Every row gives one point. Each copy is the shape, with its points in the same order, turned, moved and blurred by noise. Some copies are also mirrored. Which?

Shape:
array([[-2.1, -2.2,  1.4],
       [-5.4,  0.9, -0.7],
       [-1.8,  2.5,  2.0],
       [-1.5, -5.0, -0.9],
       [ 4.0,  1.3, -6.7],
       [-6.6, -2.4, -3.0],
       [-1.4,  0.5,  4.0]])
Copy 1:
array([[-3.9,  1.9,  2.4],
       [ 0.4,  5.3,  3.0],
       [ 0.4,  0.3,  4.1],
       [-4.5,  4.0, -1.6],
       [ 3.8, -0.9, -5.9],
       [-1.0,  7.8,  0.6],
       [-3.3, -0.2,  4.1]])
Copy 1 is: only turned
Copy 2:
array([[-2.2,  2.8, -3.4],
       [ 2.2,  5.3, -1.7],
       [-0.4,  2.6,  1.3],
       [-1.5,  1.1, -6.5],
       [ 4.6, -6.0, -2.6],
       [ 3.1,  5.4, -5.9],
       [-3.4,  3.1,  0.0]])
Copy 2 is: only turned

Shape:
array([[-0.1, -7.7, -1.0, -0.6],
       [-1.2,  2.9, -0.5, -1.7],
       [ 5.8,  6.9,  6.7,  6.9],
       [ 1.1,  2.1, -4.4,  2.0],
       [-0.3,  1.0,  0.2, -0.2],
       [-4.0, -4.4,  3.6,  3.0],
       [-0.7,  1.1,  0.7, -3.4],
       [-1.5, -0.2,  1.6, -2.2]])
Copy 1:
array([[-7.8,  3.5, -3.6, -3.7],
       [-0.5, -1.5, -0.8,  1.9],
       [ 6.5, -0.9,  7.5, -5.9],
       [ 2.4,  1.7, -4.6, -0.1],
       [-1.6, -0.1, -0.3, -0.6],
       [-5.4,  5.7,  1.6,  0.2],
       [-2.9, -2.3, -1.4,  1.3],
       [-3.7, -1.0,  0.0,  1.0]])
Copy 1 is: mirrored
Copy 2:
array([[-3.6,  6.2, -0.5, -2.3],
       [-0.3, -3.7,  2.9, -0.6],
       [ 9.2, -5.3, -4.9,  5.6],
       [-0.5, -4.1, -2.2, -4.1],
       [-0.1, -1.7,  1.3, -0.4],
       [ 3.4,  5.4,  2.8, -1.4],
       [-2.0, -2.6,  3.2,  0.7],
       [-0.5, -0.5,  3.6,  0.7]])
Copy 2 is: only turned
Copy 3:
array([[-4.3, -0.7, -4.2,  2.0],
       [ 2.4,  1.5,  1.8, -0.9],
       [11.4,  6.5, -5.9, -7.6],
       [ 5.0,  2.4, -1.8,  3.8],
       [ 2.6,  2.0, -1.1, -0.9],
       [-3.9,  5.9, -3.7, -1.6],
       [ 1.5,  1.2,  1.6, -2.0],
       [-0.1,  1.0, -0.7, -2.3]])
Copy 3 is: mirrored
Copy 4:
array([[  1.3,   3.6,  -4.3,  -6.6],
       [  0.7,   1.1,   2.3,   1.6],
       [  0.1, -10.6,  -3.6,   5.5],
       [ -0.2,  -2.5,   3.9,  -3.0],
       [  0.4,   0.2,   0.6,   0.2],
       [ -3.8,   2.5,  -5.4,  -1.3],
       [  2.2,   2.5,   1.2,   1.1],
       [  1.1,   2.5,  -0.7,   0.8]])
Copy 4 is: mirrored

Shape:
array([[-0.3,  4.4,  4.1,  1.8, -4.5,  1.2,  1.7,  6.3],
       [-3.9,  2.6, -0.7, -2.2, -0.2, -0.6,  0.9, -2.0],
       [-3.1,  1.9,  5.2,  8.1, -4.8,  2.5, -0.2,  5.3],
       [ 0.1,  0.9,  0.6, -2.8,  1.9, -4.0,  4.8,  0.0],
       [ 0.7, -2.3, -1.0, -7.6,  6.0,  0.3, -2.5, -4.9],
       [-5.5,  3.5,  3.6,  6.3, -1.0, -2.7,  0.0, 10.5],
       [ 1.2, -0.1,  7.1,  3.7, -0.4, -3.9,  0.0, -5.3],
       [ 1.8,  1.6, -1.2, -1.1,  6.5,  1.9,  2.0, -3.0],
       [-3.0,  0.0, -3.5, -3.1,  3.6, -0.3,  3.8, -2.9],
       [ 2.1, -4.7, -1.8,  0.5, -0.7,  1.0,  0.0, -0.8],
       [ 2.7,  1.7, -3.3,  0.6,  0.4, -1.6, -2.7, -2.6]])
Copy 1:
array([[ 1.7, -0.2, -3.6,  8.0, -1.2,  6.3, -1.2,  1.3],
       [ 2.6,  0.6, -1.4, -2.7, -1.1,  3.3,  1.2,  1.0],
       [-1.5, -5.6, -4.8,  9.2, -2.8,  4.3, -5.0,  0.5],
       [ 1.1,  6.6, -0.2, -0.9,  0.1,  4.1, -1.3, -0.8],
       [ 1.5,  5.0,  4.1, -4.7,  1.1, -3.7,  5.1,  0.3],
       [-3.2, -1.4,  0.7,  9.5, -5.6, 10.0, -5.0,  4.5],
       [ 0.3, -1.8,  1.0,  2.1,  6.5,  0.4, -4.5, -3.3],
       [ 0.9,  5.3, -0.4, -2.8,  0.7, -4.0, -0.2,  2.4],
       [ 0.9,  5.0, -0.1, -4.8, -3.8,  0.1, -0.4,  0.2],
       [-3.1,  1.5, -1.8,  2.0, -1.7, -1.7,  2.5, -4.2],
       [-3.7,  1.5, -2.7, -1.4,  3.0,  0.0,  2.9,  1.8]])
Copy 1 is: mirrored
Copy 2:
array([[-3.8, -0.4,  4.9,  0.2, -4.1, -5.7,  1.1,  1.5],
       [ 1.4, -1.9,  2.0, -1.3,  0.3,  1.4,  4.5, -1.5],
       [-0.9,  2.8,  5.9, -0.9, -1.9, -7.2,  2.9,  7.2],
       [ 1.6, -3.3,  1.4,  4.1, -2.4,  2.3, -0.1, -2.2],
       [ 3.4, -2.9,  1.1, -1.5,  6.4,  4.9, -3.8, -6.6],
       [-1.9,  3.0, 10.6,  0.0, -6.2, -1.4,  2.2,  8.2],
       [ 8.5,  0.9,  1.4,  2.0, -1.8, -3.8, -0.8, -1.7],
       [ 0.2,  0.7,  1.2,  4.6,  4.6,  3.4,  0.6, -4.9],
       [ 1.7, -2.7, -0.3,  2.6,  2.2,  5.8,  3.6, -2.3],
       [ 1.8, -2.1, -2.1,  0.0,  3.2,  0.0, -3.8,  3.2],
       [ 1.3,  2.2, -2.6, -1.8,  1.0,  2.5, -1.7, -1.2]])
Copy 2 is: only turned
Copy 3:
array([[ 0.3,  0.3,  8.8, -0.5,  1.8, -3.8,  4.2, -1.3],
       [ 2.9,  1.7,  1.9, -3.8,  0.4,  3.8, -1.5,  1.2],
       [ 1.6,  0.0,  7.6,  5.6,  4.8, -4.0,  1.6, -3.0],
       [-2.8,  2.1, -1.2, -5.2,  0.3,  2.6,  2.1,  0.5],
       [-2.4, -2.0, -2.6, -3.4, -5.7,  9.4, -2.0,  0.6],
       [-0.1,  4.2,  7.9,  4.6,  7.6, -0.2,  5.3, -4.0],
       [-5.2,  0.4,  1.0, -0.7,  1.2, -2.1, -5.6, -3.3],
       [-3.4, -3.3, -2.1, -2.5, -0.1,  5.6,  0.3,  4.2],
       [ 2.3,  0.5, -3.4, -4.1,  1.1,  5.8,  0.2,  2.0],
       [ 0.2,  0.3, -2.7,  3.1, -4.5,  0.2,  1.3,  0.5],
       [-1.5,  3.3,  1.3,  1.1, -2.7,  3.4, -3.2,  4.3]])
Copy 3 is: only turned
Copy 4:
array([[ 5.1, -0.9, -2.1,  2.0, -1.1,  7.7,  0.8, -3.2],
       [ 1.8,  0.7,  0.7, -2.2,  0.5, -2.1, -3.7, -1.7],
       [ 8.9,  3.6, -4.2,  0.9, -2.5,  7.5,  2.3, -0.1],
       [-0.3, -2.3,  4.4, -1.0, -3.8,  0.5, -3.6, -0.8],
       [-5.7, -2.4,  0.9, -1.5, -0.6, -8.7, -0.2,  1.7],
       [ 9.7, -2.6, -3.9, -4.3, -3.5,  8.8, -0.1,  0.7],
       [ 4.0,  2.8,  0.7,  5.2, -7.9, -2.3, -3.3,  2.5],
       [ 0.5, -1.9,  5.4, -1.0, -1.4, -4.6,  2.9,  0.1],
       [-1.3,  0.6,  4.9, -4.6,  0.1, -3.4, -2.2, -0.7],
       [-2.1,  2.7,  1.4,  0.9,  0.0,  0.8,  1.3,  4.6],
       [ 1.8, -1.7,  1.7,  2.3,  2.8, -2.6, -1.5,  4.1]])
Copy 4 is: mirrored

Shape:
array([[-2.8,  4.1,  2.2,  3.6, -1.8, -0.6,  0.6,  0.2, -2.4],
       [ 1.4, -0.9,  0.2, -0.4,  5.1, -7.8, -0.2,  7.1,  1.4],
       [ 2.2, -2.8, -5.0, -0.9, -6.5, -0.1, -0.3, -6.2, -2.0],
       [-4.0,  4.5,  1.4,  6.4, -2.7,  1.0,  0.9,  3.3,  3.2],
       [-4.8,  3.1,  3.0, -0.5, -3.2,  0.3,  4.0,  1.8,  2.0],
       [-1.4,  6.1, -1.0,  3.1, -2.9,  4.2, -1.7,  1.7, -1.1],
       [-2.5,  3.3, -1.1,  2.8, -3.1,  3.3,  0.3,  2.5, -4.3],
       [ 3.7,  0.8, -1.0, -3.6,  8.1, -3.6, -1.5,  1.7,  2.6],
       [ 5.1, -1.4, -3.7, -0.6, -3.1,  1.9,  4.9, -3.7, -0.6],
       [ 0.2, -2.0, -7.3, -0.2, -2.1,  2.3,  4.0, -5.7, -4.4],
       [-2.2, -2.3,  0.6, -1.8,  6.0, -3.5, -2.7,  3.1,  4.4],
       [ 3.5, -5.2, -4.5,  1.5, -2.4,  1.9,  2.2, -2.9, -0.3],
       [-2.8,  1.8,  0.0,  4.2, -0.9,  5.0,  1.7,  0.5, -3.2],
       [-0.9,  0.8, -9.0,  0.9, -5.1,  1.6,  4.5, -3.6, -0.3],
       [ 0.1, -2.1, -0.1, -4.5,  1.8, -2.6, -0.7,  6.9,  3.5]])
Copy 1:
array([[-1.9, -1.0,  2.0,  1.0,  0.3, -0.3,  2.7,  4.0, -4.6],
       [-0.3,  1.1, -1.5, -9.3, -2.9, -2.2, -2.2, -2.4,  2.4],
       [ 4.1,  6.7,  3.9,  5.4,  1.4,  5.0,  3.8,  2.8,  3.5],
       [-4.5, -1.4,  0.8,  0.5, -5.5,  1.4, -0.7,  3.9, -7.1],
       [-3.6,  2.0, -4.4,  0.3,  0.8,  3.1,  0.5,  2.8, -5.5],
       [-5.5, -1.9,  1.0,  4.2, -2.5,  0.0,  3.8,  5.5, -1.7],
       [-3.5, -1.8,  1.2,  2.9, -1.1,  0.9,  5.5,  2.0, -2.8],
       [-2.1,  2.1, -1.3, -3.1,  1.1, -4.7, -5.6, -0.4,  6.9],
       [-0.9,  3.4,  4.4,  4.0,  3.2,  7.4,  0.6,  1.8,  4.3],
       [-0.4,  4.3,  5.0,  7.8,  3.0,  3.9,  3.3, -3.0,  2.1],
       [ 1.3,  2.5, -5.1, -2.7, -2.5, -3.8, -4.6, -1.4,  2.0],
       [ 2.1,  1.9,  3.4,  4.0, -0.1,  5.6,  0.1, -0.5,  3.8],
       [-2.6, -3.8,  1.6,  4.9,  0.2,  1.6,  2.5,  0.9, -3.6],
       [-3.9,  7.4,  4.3,  6.7, -1.6,  5.8,  3.4, -0.5,  0.1],
       [-2.1,  1.2, -6.9, -4.3, -2.9,  0.3, -1.6, -1.5,  3.5]])
Copy 1 is: only turned
Copy 2:
array([[-1.4,  2.0, -3.3, -2.1, -1.2, -0.7, -6.1,  1.4, -2.8],
       [ 0.5, -2.5, -1.8,  6.6, -7.4,  1.9,  0.5,  7.3, -2.8],
       [ 2.2, -2.9, -5.2, -1.1,  7.3, -1.3,  1.7, -3.3, -0.4],
       [-0.5,  2.1,  1.2,  1.2,  0.9, -0.1, -9.0,  3.3, -6.9],
       [-2.3,  4.4, -2.2,  2.7, -0.3,  0.9, -5.0, -1.8, -6.4],
       [ 2.5,  0.6,  1.1, -1.4, -0.1, -3.1, -7.8, -1.3, -2.7],
       [ 2.8,  3.3, -2.5, -1.6, -0.3, -4.4, -6.6, -0.6, -2.1],
       [-1.5, -2.8,  3.4,  5.2, -6.3,  2.6,  2.7,  2.6,  1.2],
       [ 1.4,  1.0, -2.9,  3.4,  6.4, -0.5,  0.0, -1.5,  3.5],
       [-1.0,  1.1, -3.4,  0.7,  6.3, -6.2,  2.4, -2.2,  2.7],
       [-1.5, -0.6,  3.2,  3.4, -5.2,  1.5,  3.3,  4.4, -5.4],
       [ 2.7,  1.3, -1.8,  2.2,  7.2, -1.0,  2.8,  1.5,  1.4],
       [ 1.0,  5.4,  0.1, -1.8,  1.2, -3.4, -5.1,  0.5, -1.9],
       [-1.3, -0.7, -3.1,  3.5,  8.0, -5.9, -2.3, -2.7, -0.4],
       [ 2.8, -0.2,  0.0,  7.3, -5.1,  1.8,  2.3,  1.4, -5.8]])
Copy 2 is: mirrored
Copy 3:
array([[-4.1, -4.1, -0.2,  1.6, -2.2, -3.5,  0.1, -3.7, -2.4],
       [ 4.8,  2.5,  6.3,  0.7,  3.9, -1.0, -0.6, -8.5,  4.2],
       [-4.1, -2.5,  0.1,  0.5,  1.2, -0.3, -6.3,  7.6,  3.0],
       [-2.6, -6.9, -2.5,  4.7, -2.5, -3.1,  2.5, -6.2,  2.9],
       [ 1.2, -7.5,  2.6,  5.4, -3.6, -3.4,  1.2, -1.7, -0.1],
       [-3.5, -6.4, -3.9,  0.8,  1.7, -4.3,  2.6, -1.5, -0.7],
       [-3.3, -4.7, -1.7,  0.8, -0.2, -1.9,  4.4, -1.1, -1.7],
       [ 7.1,  3.4,  2.1, -0.7,  4.3, -6.0, -3.4, -3.9,  2.1],
       [ 0.8,  0.5, -2.9,  4.1,  0.9,  0.7, -4.6,  5.1, -0.5],
       [-3.7,  2.2, -1.3,  2.0, -1.1, -1.5, -1.5,  8.6,  0.7],
       [ 5.5,  0.2,  3.3, -2.1, -0.9, -5.0, -0.5, -5.5,  6.4],
       [ 0.0, -0.1, -2.5,  1.1, -0.5,  2.4, -3.4,  5.1,  4.0],
       [-2.3, -3.2, -4.2,  0.2, -2.6, -1.3,  3.7, -0.7, -1.3],
       [-4.8, -0.9, -2.6,  6.1,  0.9, -2.3, -0.3,  6.8,  4.0],
       [ 7.4, -2.6,  5.8,  0.0,  3.1, -1.4,  1.0, -3.2,  4.1]])
Copy 3 is: mirrored
